Every row gives one point. To make a cloud, some directions were put in groups of two or more. Within a group, all points are equally far from the middle, so they leave a hole (a ring in 2 directions, a hollow ball in 3). The other directions are filled evenly. Then the cloud was stretched, turned, moved and blurred a little. Count the holes, and give their numbers of directions, smallest first.

Cloud (14 x 2):
[[-0.14 -0.42]
 [ 0.34  0.24]
 [-0.08 -0.43]
 [ 0.15 -0.42]
 [ 0.43  0.07]
 [-0.26  0.21]
 [-0.24  0.22]
 [-0.11 -0.42]
 [-0.34  0.07]
 [-0.32  0.11]
 [ 0.31  0.26]
 [ 0.35  0.22]
 [ 0.39  0.16]
 [-0.29 -0.29]]
Holes: 1 (2)

Cloud (30 x 4):
[[-0.13  0.07 -0.05  0.01]
 [ 0.41 -0.03  0.29  0.03]
 [ 0.33 -0.49 -0.19  0.38]
 [ 0.08 -0.26 -0.19  0.44]
 [ 0.20 -0.34  0.01 -0.07]
 [ 0.04 -0.44  0.32 -0.40]
 [ 0.27  0.12 -0.37  0.13]
 [ 0.31  0.41  0.32  0.02]
 [ 0.54 -0.37  0.24 -0.43]
 [-0.44 -0.17 -0.28  0.40]
 [-0.16  0.23  0.20  0.36]
 [-0.19 -0.24  0.24 -0.31]
 [ 0.07 -0.25 -0.24  0.58]
 [ 0.27  0.04  0.30  0.00]
 [-0.19 -0.06 -0.02  0.06]
 [ 0.08  0.12 -0.26  0.28]
 [ 0.27 -0.42  0.21 -0.36]
 [-0.41 -0.13  0.29  0.03]
 [ 0.34 -0.36  0.38 -0.11]
 [ 0.33 -0.05 -0.07 -0.39]
 [ 0.16 -0.17  0.49  0.18]
 [ 0.55  0.22 -0.15  0.01]
 [-0.10  0.03  0.02  0.37]
 [-0.15  0.26  0.05 -0.37]
 [-0.10 -0.08 -0.29  0.34]
 [ 0.62 -0.03 -0.38 -0.20]
 [ 0.27  0.14  0.06  0.03]
 [-0.25  0.36  0.37 -0.25]
 [ 0.22 -0.16  0.71  0.31]
 [-0.41  0.42 -0.07  0.42]]
Holes: 0

Cloud (55 x 6):
[[ 0.29  0.11  0.44 -0.33  0.07 -0.18]
 [-0.04  0.44 -0.19  0.17  0.12 -0.44]
 [-0.40 -0.47 -0.29 -0.34  0.10 -0.04]
 [-0.04 -0.37 -0.19  0.27  0.33 -0.60]
 [ 0.29 -0.65 -0.48 -0.04 -0.04 -0.13]
 [ 0.56 -0.28 -0.06 -0.37 -0.23  0.08]
 [ 0.25 -0.36 -0.18 -0.06  0.09 -0.08]
 [-0.48 -0.11 -0.11  0.07  0.02  0.52]
 [ 0.62  0.03 -0.17 -0.22  0.20 -0.23]
 [ 0.10 -0.21 -0.26 -0.14 -0.34  0.15]
 [-0.66 -0.23  0.06 -0.16 -0.41 -0.09]
 [ 0.60 -0.46 -0.31 -0.17 -0.17  0.24]
 [ 0.21 -0.06 -0.13 -0.06 -0.34 -0.09]
 [ 0.59 -0.77 -0.19  0.01  0.09  0.31]
 [ 0.12  0.21  0.38 -0.15 -0.32  0.14]
 [-0.07  0.44 -0.30 -0.13  0.20 -0.34]
 [-0.06  0.44 -0.08 -0.26  0.49  0.36]
 [ 0.17 -0.35  0.08  0.26 -0.22 -0.08]
 [ 0.33  0.06 -0.02  0.01 -0.02 -0.36]
 [ 0.38  0.09 -0.10 -0.11  0.01  0.47]
 [-0.03  0.01 -0.80  0.35 -0.17 -0.04]
 [ 0.39 -0.13  0.29  0.16  0.08  0.08]
 [ 0.18  0.68  0.06  0.15 -0.25  0.31]
 [ 0.21 -0.09  0.27 -0.12 -0.07  0.18]
 [-0.51 -0.16 -0.43 -0.21  0.16  0.19]
 [-0.21 -0.04 -0.04  0.25  0.01 -0.10]
 [ 0.54  0.04  0.17  0.28  0.07 -0.07]
 [-0.18 -0.18 -0.31 -0.72 -0.10  0.21]
 [ 0.08 -0.05 -0.14 -0.01  0.45 -0.16]
 [ 0.20  0.45 -0.14  0.21 -0.24  0.09]
 [-0.08  0.13 -0.07  0.38  0.11 -0.26]
 [-0.21  0.02 -0.01  0.01 -0.54  0.13]
 [ 0.12 -0.33 -0.16  0.22  0.07 -0.19]
 [ 0.55  0.39  0.39  0.13 -0.04 -0.21]
 [ 0.64 -0.13  0.14 -0.23  0.23 -0.34]
 [ 0.51  0.32 -0.14  0.32  0.27 -0.01]
 [-0.18 -0.29 -0.23  0.02 -0.11 -0.35]
 [ 0.06 -0.31 -0.39 -0.55 -0.04 -0.01]
 [-0.44  0.07 -0.24  0.11  0.33 -0.42]
 [ 0.40 -0.23  0.16  0.01  0.22  0.07]
 [ 0.21  0.14  0.40 -0.63  0.10  0.17]
 [-0.10 -0.44 -0.13  0.25 -0.31 -0.13]
 [-0.18  0.20 -0.26 -0.18  0.29 -0.28]
 [ 0.01 -0.23 -0.44  0.23  0.43  0.26]
 [-0.22 -0.34 -0.05 -0.53  0.17  0.10]
 [ 0.20 -0.14 -0.43 -0.37  0.04 -0.03]
 [ 0.05  0.48 -0.43 -0.07  0.32 -0.18]
 [-0.35 -0.04 -0.44  0.30 -0.35  0.11]
 [-0.15 -0.33 -0.54 -0.40 -0.13  0.05]
 [-0.09 -0.31  0.17 -0.12  0.13 -0.49]
 [-0.15  0.15 -0.34 -0.13  0.28  0.10]
 [-0.01  0.00  0.06 -0.42  0.43  0.10]
 [-0.10  0.14 -0.18  0.07 -0.58  0.03]
 [-0.69  0.19 -0.57 -0.04 -0.24  0.19]
 [ 0.30  0.47 -0.18 -0.09  0.15  0.55]]
Holes: 0
